Rows are points. Each copy is the shape, with its points in the same order, turned, moved and blurred by noise. Is it also mirrored, or only turned?

Shape (5 x 2)
[[-43  82]
 [ 27   4]
 [ -4 -30]
 [-33 -28]
 [ 21 -11]]
Copy 1 (5 x 2)
[[ 15 -96]
 [-24   2]
 [  9  20]
 [ 38   8]
 [-14  15]]
Copy 1 is: only turned
Copy 2 (5 x 2)
[[-88 -41]
 [ -5  30]
 [ 18   0]
 [ 17 -31]
 [  0  30]]
Copy 2 is: only turned
Copy 3 (5 x 2)
[[ 75 -56]
 [ 23  34]
 [-22  13]
 [-26 -14]
 [  6  32]]
Copy 3 is: mirrored

Shape (7 x 4)
[[  2 -11 -17  -6]
 [ 29  49 -33  16]
 [  5 -17 -18  10]
 [ 22  40 -75  57]
 [-41  52  23  14]
 [-35  37  15 -10]
 [-63  26  13 -40]]
Copy 1 (7 x 4)
[[ 11  -5  22 -14]
 [ 36 -20  55  42]
 [  7 -23  23 -15]
 [ 50 -71  70  30]
 [ 56   0 -32  42]
 [ 50  15 -20  19]
 [ 66  40 -35  -9]]
Copy 1 is: only turned
Copy 2 (7 x 4)
[[ 10   5 -13  26]
 [ 25 -45 -17 -23]
 [ -3  11 -19  16]
 [ 24 -17 -50 -66]
 [ 38  -4  59 -10]
 [ 44  -7  44  15]
 [ 72  13  47  42]]
Copy 2 is: mirrored
Copy 3 (7 x 4)
[[ 10   0  -1  -5]
 [ 79  21 -10  -5]
 [ 11  11   8   5]
 [101  12  41   5]
 [ 41 -22 -50  57]
 [ 22 -22 -50  30]
 [ -4 -63 -55  21]]
Copy 3 is: only turned
Copy 4 (7 x 4)
[[-14   3  13  10]
 [-31   7 -29  65]
 [  2  -7  15  15]
 [ -6 -15 -11 111]
 [ 20  56 -49  24]
 [  7  59 -34  16]
 [  3  79   8  -6]]
Copy 4 is: only turned

Shape (13 x 8)
[[ -40  -45   -8   23  -26  -20   16   26]
 [ -26  -29   19    4   10   47    2  -24]
 [  -9   29  -15  -23  -25  -23   15    9]
 [   8   17    3    8   -3  -61  -68   24]
 [  24   -2   -7  -18  -12  -31  -14  -50]
 [   8   24 -105  -23   56   34   51  -88]
 [   9  -22  -26   -1  -20   -2  -27    9]
 [ -24  -21   28   11   42   -4    1  -12]
 [ -22   69   -4   -6    1  -10  -22  -48]
 [  -2    2  -32  -46   31  -37  -41  -27]
 [  23  -64    4   32   -3   59   37   61]
 [  22   20   22   32   17  -16  -54  -34]
 [   8  -10  -54  -12  -27  -25  -35   13]]
Copy 1 (13 x 8)
[[ -3 -29  17  -7 -44  44 -34   4]
 [-62   8  23  -3 -28 -10  12   6]
 [  6 -14 -22  39  16  15 -17 -16]
 [ 67 -31 -19  19 -11 -25  -6  46]
 [ 22  44 -17  -4  13 -15  -9   1]
 [-54  62 -75 -16  52  58  80 -20]
 [  6 -19   0 -22  12   3 -11  23]
 [-19   6  -6   4 -65 -17  22   1]
 [ -1  31 -29  73  19  -7  19  29]
 [ 44  13 -11   1  15 -13  53  -4]
 [-81 -70  -7 -61 -35   3 -39  -4]
 [  6  22 -35  11 -20 -49   2  61]
 [ 35 -24  -5 -14  31  19  -4  25]]
Copy 1 is: only turned
Copy 2 (13 x 8)
[[ 36  46  38  43  33   4  14  -9]
 [-14 -12  17  64   4  27 -28 -23]
 [-10  14  -4 -20  31 -23   8  -8]
 [-21  36  29 -38  -3  44  66 -11]
 [ -3 -24 -18 -13  27  47  15   7]
 [ 57 -42 -99  -7 -36  11 -79 -17]
 [ 18  -1  38  -4   4  19  19 -14]
 [-26  25  -3  57  -7  37   9  -7]
 [-47   5 -35 -35  20  23 -17 -42]
 [  1 -16 -36 -11 -20  26  49 -24]
 [ 22   6  93  68 -23 -14 -38  37]
 [-46  17   9 -14  -7  78   4  -7]
 [ 39  -6  24 -31   7  14  30 -23]]
Copy 2 is: mirrored
Copy 3 (13 x 8)
[[-62 -17  -3 -31   0 -39   0   0]
 [-13  -8  -6 -37 -42  -6  54  39]
 [-18 -26  36  -3 -19  13 -38  16]
 [  1   2 -39  22 -22 -26 -80  30]
 [ 17  41  22  -6 -14   5 -24  35]
 [ 70   2 117  41 -23 -10  73   7]
 [-23  16 -11  14 -32  -6  -7   3]
 [ -6 -17  -9 -20 -16 -37  24  68]
 [ 64 -27  20 -22 -40   4 -36  25]
 [ 18  26  32  24 -48 -37 -31  47]
 [-88 -25 -33  20   0  17  79  10]
 [ 46   7 -45  -3 -11  -5 -16  45]
 [-20  21   8  28 -28 -20 -38 -15]]
Copy 3 is: mirrored
Copy 4 (13 x 8)
[[-13  42   3 -11 -18  45 -30 -30]
 [ 25  -1   4  -3  25  41  28 -53]
 [-12  14  -4  -8  25   1 -29  28]
 [-37 -46  -4 -47 -41 -14 -25  15]
 [-10   6  13 -47  22 -13  28  12]
 [-20  -8 -19  15 121  74  71  73]
 [-11  25 -33 -56   7  19   5  -7]
 [  8 -22  26  17 -24  37  19 -20]
 [-31 -58  28 -22  56  -1 -17   3]
 [  3 -29   8 -62  12  21  15  52]
 [ 14  56 -71  40 -26  29  16 -47]
 [-37 -62   3 -31   3 -12  19 -23]
 [-35  10 -27 -64   9  13 -23  25]]
Copy 4 is: only turned

Shape (13 x 9)
[[  7  36 -27 -30 -49  19  23  -1 -28]
 [ 17   3 -49  37 -21   4  37  -4  74]
 [-29  56  12  28  25  -3  19  38 -19]
 [ 74  21  10  42  25 -35  25  56  24]
 [-17  64   9 -46  52  50  15 -58  11]
 [-30  33 -17  19 -29  40  41  58  83]
 [ 28 -16 -42  -8  -9  -1  49  39   5]
 [-18  40  15 -17 -34   6  17 -42 -32]
 [-44  10   9 -39 -80  -5 -39  15 -18]
 [-50  10 -31  21   0 -19  21  19  41]
 [ -7  73 -41 -25  16  58 -27 -54 -10]
 [ 20  26  14 -17  50  78 -14 -65 -44]
 [ 20  -3 -30  47 -17  10  47   9   9]]
Copy 1 (13 x 9)
[[  35  -49   -6  -10   16   45   -4  -24  -10]
 [  10   11   49   14  -18    5  -53  -93   -6]
 [ -49  -13   32  -35   -9   28   23  -11   36]
 [   8    5   67   13  -68   -2  -24   -7   64]
 [ -25  -26   -9  -72   72    6  -73   -7   31]
 [  17   34   56  -34   20    6   19 -102   20]
 [  35    2   51    9  -19    3  -11  -12  -25]
 [  -3  -39  -15   -5   40   76  -27  -17   15]
 [  23    9  -64   19   28   61   38  -36    6]
 [ -33   36   24  -16   -6   26   -3  -63  -14]
 [ -21  -69  -40  -51   48  -10  -48  -38   10]
 [ -31  -74  -11   -8   81  -16  -63   23   34]
 [  -4  -26   65   26   -8   18  -22  -48   -9]]
Copy 1 is: mirrored
Copy 2 (13 x 9)
[[ 19  14 -31  26  18 -30 -38 -17  45]
 [ 51 -12  32  48  12 -32 -18   3 -48]
 [-22  28 -30  17  -9  11  31 -61 -14]
 [-38   9  14 -34  29 -11  -6  -7 -71]
 [  8  49  25  43 -80  12  11  10  56]
 [  7 -40   6  86  -9  -3 -32 -53 -46]
 [ 18 -21  29  -4  22 -48 -11 -35   4]
 [ 35  32 -33  28  16  26  -1  -2  57]
 [ 57 -19 -68   1  -9  32 -62 -39  43]
 [ 67  -9  16  28 -15   8   2 -49 -30]
 [ 33  55 -29  39 -64 -37  -1  36  31]
 [-16  23 -23  15 -51 -17  45  67  74]
 [ 14 -12   7  26  46 -30   7  -1 -28]]
Copy 2 is: mirrored
Copy 3 (13 x 9)
[[-35 -23  26  46  35  40 -15  29  -8]
 [ 26   4 -29  80  -5 -11 -44 -29 -47]
 [ -1  -1  22   8  13 -42 -42  -4  48]
 [  5  10 -57  20 -34 -71 -16  44  -8]
 [ 56 -18  98  -2 -19  39 -36   5  -6]
 [ 23  38   4  42  59 -43 -47 -34 -53]
 [  6 -28 -53  27  35   9 -28  14 -28]
 [-40 -25  59  31 -12  45 -13 -10   4]
 [-48  33  31  42  55  40  52 -22  21]
 [ 21  22 -15  44  22  -4 -49 -56  14]
 [ 53 -35  92  62  -2  42  -7  19  10]
 [ 33 -86  84   5 -34  24  18  18  -1]
 [-12 -34 -28  51   2 -18 -39 -18 -24]]
Copy 3 is: only turned
Copy 4 (13 x 9)
[[ -1   6  -3 -40  -1   7 -57 -32  37]
 [-39  -5  15  72 -12  -3   3 -12  47]
 [-34  10 -14 -27 -73  -4 -19  14 -28]
 [-11  47 -27  50 -45   5  38 -43 -34]
 [-12  25  14 -36  11  90 -38  66  11]
 [-73 -13 -42  50 -52  15 -21  -3  68]
 [ 11 -22 -19  15 -25  14   9 -54  29]
 [-21   7  13 -50  21   4 -60   3  -1]
 [-31  -6 -59 -65  31 -51 -46  -5  35]
 [-48 -34  -3   3 -38 -21   9  24  31]
 [ 26  54  25 -40  -6  36 -58  62  51]
 [ 57  26   0 -21  12  64 -70  64 -22]
 [ -9 -19  14  47 -23  -4 -28 -26   1]]
Copy 4 is: mirrored
